Each row is a point. Each copy is the shape, with its points in the same order, turned, moved and blurred by noise. Say if it was mirrored as well.

Shape, 6 rows:
[[  1.4  29.9]
 [  2.6 -14.1]
 [ 19.7   0.0]
 [-10.3 -11.5]
 [ -2.6 -15.2]
 [ -8.7  -7.2]]
Copy 1, 6 rows:
[[-26.0  -6.1]
 [ 14.3   8.9]
 [ -2.7  21.7]
 [ 17.8  -1.3]
 [ 17.5   3.2]
 [ 10.8  -2.8]]
Copy 1 is: only turned
Copy 2 (6 x 2):
[[-10.3  29.8]
 [  0.1 -11.9]
 [-23.1  -6.7]
 [ 12.6  -8.5]
 [  7.0 -15.8]
 [ 11.3  -3.7]]
Copy 2 is: mirrored
Copy 3:
[[-30.2  20.4]
 [  3.9  -8.0]
 [-16.6 -11.3]
 [ 10.9   5.3]
 [ 10.7  -0.5]
 [  5.7   7.4]]
Copy 3 is: mirrored

Shape (7 x 4):
[[ -5.4  13.1   8.7  -2.3]
 [ -2.1  18.4 -14.8  -6.0]
 [  8.0 -11.8   3.0  46.4]
 [-18.9   2.8 -15.7   3.9]
 [  2.9  15.0   4.1 -11.9]
 [  9.3   3.0  -3.6  -0.2]
 [  9.4  -4.4  -8.7 -12.1]]
Copy 1:
[[  5.9  11.0  -4.2 -10.4]
 [-12.5  16.9  12.0  -7.1]
 [ -6.5 -44.7   0.5  -6.7]
 [  8.9   5.7  22.9  -4.5]
 [ -2.2  18.4  -7.9  -3.3]
 [ -8.0   4.6  -4.5   4.2]
 [ -6.2  11.8  -0.6  18.5]]
Copy 1 is: mirrored
Copy 2 (7 x 4):
[[  2.0  18.4   5.5  13.7]
 [ 11.1   7.8  22.2   4.6]
 [-13.2  25.2 -10.1 -40.6]
 [ 25.2  22.8   9.6  -4.9]
 [  4.4   6.3   8.1  19.1]
 [  4.0   2.3   2.8  -1.8]
 [ 14.0  -9.0   1.0  -0.7]]
Copy 2 is: mirrored
Copy 3 (7 x 4):
[[ -7.0   5.8  -9.3   3.9]
 [-24.5  -2.5   1.1  -7.5]
 [ 31.8 -11.2 -13.1 -33.9]
 [ -9.4 -21.0   4.7  -1.5]
 [-15.0  13.7  -2.1   1.7]
 [ -4.5   7.5   4.6 -12.1]
 [ -7.5   9.8  18.4  -7.0]]
Copy 3 is: only turned
Copy 4 (7 x 4):
[[-13.8  10.6  -3.8 -15.9]
 [ -2.5  -1.3 -23.3 -13.7]
 [-35.2  -0.2   1.3  35.9]
 [-11.1 -20.5  -6.8  -8.9]
 [ -3.2  15.8 -10.7 -15.5]
 [ -1.1   7.7  -9.2   3.8]
 [ 13.2   4.8  -3.8  -0.5]]
Copy 4 is: only turned

Shape, 13 rows:
[[ 23.9   9.8   0.4   4.9 -20.4   7.8  -7.1  -1.4]
 [-16.1  13.7 -21.7  -0.5  14.0  -5.3  10.2  16.5]
 [  6.4   9.6  -8.4  -7.1  -4.9   1.8  -0.2  32.3]
 [ -5.2  20.1  -3.3  -3.0  12.7  -2.3   6.7  16.2]
 [ -3.4   2.2 -19.5   3.2  -0.2   2.7  12.5  13.3]
 [ -9.1 -11.8 -14.0 -16.1  -6.6  -7.3 -10.8 -16.5]
 [ -2.7  -3.6 -12.6  -5.1  18.8  -6.4 -29.5 -25.0]
 [ 17.7 -12.9  13.1  10.5  -6.1   2.4  10.3  10.6]
 [-12.0 -14.8  17.4   3.3 -12.3  18.7 -14.4 -26.0]
 [ 16.0 -11.7   5.2  12.5 -16.5  27.3   5.1 -13.1]
 [-20.4  21.5 -10.2  10.9   8.0 -25.0  10.9  10.6]
 [ -8.3  15.2  -4.8   6.7   6.8  -5.9  14.8  20.5]
 [ -2.4 -14.3  -6.3  12.6  -7.7   6.2 -32.3 -12.6]]
Copy 1, 13 rows:
[[  9.1  11.0 -28.9  -3.6  -3.8 -15.1 -13.7   8.3]
 [  3.7  10.8   7.4 -13.0   1.5  22.4   4.4 -23.7]
 [  8.2  23.8 -10.4  -5.2  19.0  11.7 -15.1 -13.2]
 [  3.5   2.9  -6.6   0.3   8.7  13.5  -1.2 -23.4]
 [  0.2  20.4   1.1  -8.9  -3.9  15.0  -3.1  -4.6]
 [ 17.3  -3.5   8.9 -17.9   2.1  -1.8   3.7  19.9]
 [  3.8 -20.9  10.5 -26.8   3.4 -22.4  12.2  -0.5]
 [-12.1  11.4  -6.4  17.3   1.9  -3.3 -18.9  10.0]
 [ 16.4   3.1   5.9  14.1  -4.7 -28.5  18.8  22.6]
 [ -6.9  18.4 -16.7   9.6  -9.4 -20.1   6.5  24.7]
 [ 13.2  -1.2   9.8  -4.0 -14.1  19.3  -9.3 -30.5]
 [  2.4   9.2  -0.2   4.9   1.0  18.4  -7.5 -23.5]
 [ 12.3   8.2   9.1 -11.9  -0.4 -36.7   0.9  11.8]]
Copy 1 is: mirrored
Copy 2:
[[  1.9 -12.0  17.9  -4.5  22.4  11.6 -11.2  -8.6]
 [-19.2  14.9  -4.9   3.7 -26.7  14.2  -8.6   1.1]
 [-19.1  -2.8   8.5  17.0   0.3  12.8 -21.1  10.1]
 [-10.2   7.8   3.4  11.1 -16.1  16.0  -6.3   9.3]
 [-24.8   5.3  -5.5   2.5 -10.1   4.3  -8.1  -3.1]
 [  5.2  -7.9   0.4 -14.7 -13.7 -23.4  -9.2  -6.2]
 [ 13.9  12.6  24.5 -26.5 -20.5 -18.4  -3.8  -2.5]
 [-10.0   0.8   4.5  19.2  23.2  -9.5   7.7  -3.1]
 [ 21.9   3.3 -10.3 -23.9  18.6 -15.3   3.5   9.7]
 [ -6.8  -7.6  -1.7 -17.9  32.0  -1.9  13.2  -5.0]
 [ -4.6  20.4  -8.9  16.7 -28.4  15.3 -11.8 -15.6]
 [-13.9  14.1  -5.4  16.3 -13.9  18.4  -4.5   2.4]
 [ 10.3  11.8  10.4 -23.2  13.1 -19.6 -19.4  -3.8]]
Copy 2 is: mirrored
Copy 3:
[[ 29.0  12.2   5.7  -2.1  -6.5   5.2  -3.6   3.3]
 [-11.2 -10.8 -13.4  19.2  11.8  -6.3   1.0  14.8]
 [  0.5   7.9   5.8  25.4  -8.6 -13.7   3.8   5.1]
 [ -3.9  -7.4 -10.1  10.4   0.3 -20.9   2.3  11.2]
 [ -9.2   0.5  -8.8  17.8  -1.8   3.5  -6.8  13.7]
 [-12.0 -10.9  12.8 -16.1   8.9  21.1   0.1   1.6]
 [ -2.7 -18.0   5.7 -24.1  29.6   2.6  -3.7 -10.6]
 [  4.3  15.4  -9.0   0.7 -26.3   3.4 -15.0  -8.3]
 [ -2.1  24.6  -3.8 -43.0   2.9  14.5   2.9  -0.6]
 [ 14.0  35.1  -3.3 -16.1  -6.5  12.8 -19.3   5.3]
 [ -3.1 -25.2 -27.6  16.3   0.3  -4.6  16.2  10.7]
 [ -6.2  -7.0 -19.2  16.5  -6.2 -11.6   4.3  12.7]
 [  4.9  15.0   0.3 -16.7  17.5  14.7   1.2 -20.4]]
Copy 3 is: mirrored
